Every row gives one point. Each copy is the shape, with its points in the same order, turned, moved and blurred by noise. Say if it was mirrored as well.
(in the rows, 128 means zero)

Shape:
[[150 162]
 [109 146]
 [187  93]
 [146 141]
 [115 120]
 [140  99]
 [103 152]
 [149  60]]
Copy 1 (8 x 2):
[[139 171]
 [107 148]
 [189 107]
 [141 149]
 [122 116]
 [154 110]
 [ 97 141]
 [168  79]]
Copy 1 is: only turned
Copy 2 (8 x 2):
[[167  82]
 [125  97]
 [201 151]
 [162  98]
 [131 123]
 [155 145]
 [119  90]
 [161 183]]
Copy 2 is: mirrored
Copy 3, 8 rows:
[[139  88]
 [ 98  99]
 [169 165]
 [136 106]
 [ 97 126]
 [126 150]
 [ 88  89]
 [127 195]]
Copy 3 is: mirrored
Copy 4, 8 rows:
[[ 90 129]
 [115 169]
 [157  83]
 [110 126]
 [143 156]
 [152 132]
 [102 177]
 [194 116]]
Copy 4 is: mirrored

Shape (9 x 4):
[[131  85 127 167]
 [117 108 120  94]
 [191 148 104 160]
 [124 118 141  99]
 [170 151 177  96]
 [141  96 162 168]
 [106  89 190 119]
 [125  82 113 164]
 [100 112 150 141]]
Copy 1, 9 rows:
[[127  78 128 173]
 [125  98 116  95]
 [198 125  87 173]
 [122 106 136 103]
 [173 145 168 109]
 [138  91 154 183]
 [107  97 181 134]
 [127  65 108 170]
 [ 99 113 136 148]]
Copy 1 is: only turned
Copy 2:
[[ 98  89 147 139]
 [126 109  98  91]
 [ 97 174 172 118]
 [143 108 117  89]
 [165 135 167  59]
 [123  85 174 129]
 [161  54 140 100]
 [ 88  91 132 142]
 [147  88 128 133]]
Copy 2 is: mirrored

Shape, 10 rows:
[[ 86 164 136 144  86  57]
 [128  99 169 154 151 141]
 [122 132 138 164 137 162]
 [146 128 164 139 161 111]
 [ 92 155 105 149  88  77]
 [ 85 122 130 145  76  91]
 [ 83 110 109  84 177 137]
 [128 106  80  81 151 142]
 [ 92 126 134 129  64  99]
 [132 135 177 126 137 171]]
Copy 1, 10 rows:
[[ 93 107 100 150 112  37]
 [136  95 161 150 153 136]
 [124 140 143 146 150 154]
 [160 113 155 126 148 102]
 [ 93 123  79 140 114  74]
 [ 88  90  99 166 111  86]
 [110  82 124  58 139 136]
 [141  90  95  68 106 152]
 [ 87  93 105 160  90  97]
 [133 129 183 133 121 145]]
Copy 1 is: only turned
Copy 2 (10 x 6):
[[125 159 133 105  63  33]
 [125 111 179 146 130 125]
 [132 125 153 168 100 129]
 [138 150 163 130 147 113]
 [125 141 110 122  63  48]
 [125 108 137 108  61  59]
 [ 56 126 110 112 131 140]
 [102 112  88 101 133 141]
 [130 114 135  96  53  68]
 [129 143 177 135  96 162]]
Copy 2 is: only turned
Copy 3, 10 rows:
[[ 76 120 160 132  84  66]
 [133 133 154 119 147 167]
 [120 163 127 138 139 159]
 [146 151 167 115 152 133]
 [ 91 124 128 150  85  78]
 [ 85 109 133 135  77 115]
 [102 113  94  94 188 111]
 [148 117  62  90 153 112]
 [ 78 113 130 114  67 116]
 [112 171 139  88 137 171]]
Copy 3 is: only turned
Copy 4:
[[ 59 158 141 148  76 108]
 [125  92 161 148 171 132]
 [153 107 131 154 142 124]
 [116 133 166 130 175 116]
 [ 78 152 111 144  81 121]
 [ 72 118 130 146  83 140]
 [107  78 100  79 156  85]
 [127 107  88  63 153 129]
 [ 80 116 139 130  73 148]
 [162  94 176 122 141 118]]
Copy 4 is: mirrored
